Each row is a point. Two turns around zero, p and q, are shown by what they do to some points. Where does a point land after both, in the order given? Backwards means that the second turn is done in reverse. Each puzzle has new turns, and all numbers are rounded.

Turn p:
-5.7, 21.0, -3.1 -> -3.6, 20.5, -6.9
-8.1, 11.2, -15.6 -> -1.7, 9.5, -18.5
-3.1, -11.2, 19.4 -> -10.1, -9.3, 18.0
7.4, -6.7, 12.3 -> 2.4, -5.4, 14.7
9.6, -14.3, -12.9 -> 13.2, -15.4, -7.2
Turn q:
-16.1, 3.3, 7.0 -> -14.8, 2.6, 9.7
19.7, -7.2, 17.6 -> 23.4, -2.6, 14.0
-4.6, 9.0, -2.1 -> -6.0, 8.1, -2.2
1.0, -5.1, -22.6 -> -2.6, -8.1, -21.6
Where do these land?
p, then q backwards: 12.3, 7.4, 8.2 -> 7.1, 5.7, 13.8
p, then q: -8.2, -18.0, -4.7 -> -5.0, -19.6, -1.9
q, then p backwards: 18.4, 12.7, -4.7 -> 11.0, 15.0, -13.3
q, then p: -22.4, -2.2, 1.1 -> -22.1, -3.8, -1.8

Turn p:
15.6, -3.7, -5.3, -3.3, 18.1, 10.6 -> 11.8, -7.5, -13.1, -0.1, 18.4, 5.6
13.7, -16.4, -6.6, 18.5, -13.9, 8.8 -> 18.8, -16.3, 6.8, 17.5, -10.6, 5.7
-19.1, -4.0, -14.9, 15.0, 2.6, -11.3 -> -19.5, -3.9, -5.2, 20.1, -7.6, -8.9
-8.2, 2.9, 13.9, 13.8, 14.0, -4.3 -> -9.6, 8.1, 11.2, 11.1, 15.9, -3.3
9.4, -8.9, -4.6, 1.4, 12.4, -8.9 -> 3.9, -10.5, -5.4, 3.2, 10.9, -11.8
-12.3, -10.1, 7.4, -6.3, -16.3, 4.4 -> -8.4, -7.0, 13.6, -8.3, -13.5, 8.8
7.1, 21.1, 12.9, -19.2, -2.0, 11.6 -> 8.7, 20.4, -1.4, -23.0, 4.2, 11.5
-6.1, 19.1, -2.9, -19.9, -15.0, -10.9 -> -5.5, 16.7, -6.6, -20.5, -17.9, -7.7
Turn q:
-4.0, 9.4, 12.0, 4.2, 23.1, 4.0 -> -3.5, 7.2, 12.0, 9.4, 22.7, 2.0
-6.3, -9.1, 12.2, 5.1, -20.4, -15.7 -> -1.2, -18.0, 7.3, -0.5, -15.3, -18.6
-8.2, 8.3, -20.6, -5.1, -14.2, 16.6 -> -7.0, 12.0, -5.1, -1.5, -21.6, 19.3
8.4, -10.9, -0.2, 11.2, -2.2, 12.3 -> 12.2, -11.0, -4.1, 7.7, -0.7, 11.2
8.1, 17.4, -13.3, -15.8, -3.8, 18.0 -> 5.8, 23.5, -0.7, -12.1, -7.6, 18.5
-2.7, -16.1, -1.2, -14.0, -9.2, -7.5 -> -6.0, -13.4, -6.1, -17.3, -6.1, -4.1
3.0, -5.3, 3.9, -4.4, -2.4, -19.0 -> -0.5, -5.4, -3.7, -7.6, 1.0, -18.4
1.7, 6.2, 7.1, 18.8, 29.1, -8.7 -> 0.2, 5.1, 0.3, 22.0, 27.6, -9.8
Where do these land?
q, then p backwards: -15.0, -4.3, -22.4, 14.1, -13.4, 7.5 -> -17.8, 0.3, -24.0, 8.4, -11.6, 9.1
p, then q: 5.9, -3.2, 9.4, 10.5, -4.4, 13.5 -> 15.2, -3.9, 8.8, 4.9, 6.0, 7.8
q, then p: 3.8, -0.1, -12.9, -45.7, 10.4, -1.7 -> -16.2, 7.9, -28.4, -34.2, 2.1, 9.0
p, then q backwards: -3.0, -1.8, -4.7, 15.5, 12.4, -5.0 -> -5.5, 0.4, -0.1, 15.9, 11.3, -6.5
p, then q: 4.1, -8.3, 11.1, 8.6, -1.1, -12.8 -> 3.3, -9.0, 6.4, 1.3, 8.5, -15.5
q, then p backwards: -7.4, 8.1, 11.5, -16.3, -1.8, 6.4 -> -7.3, 0.0, 20.1, -7.9, -6.4, 0.8
p, then q: 11.7, 9.6, 8.0, 13.2, -2.0, -7.9 -> 13.1, 8.1, 4.5, 6.3, 5.0, -14.5
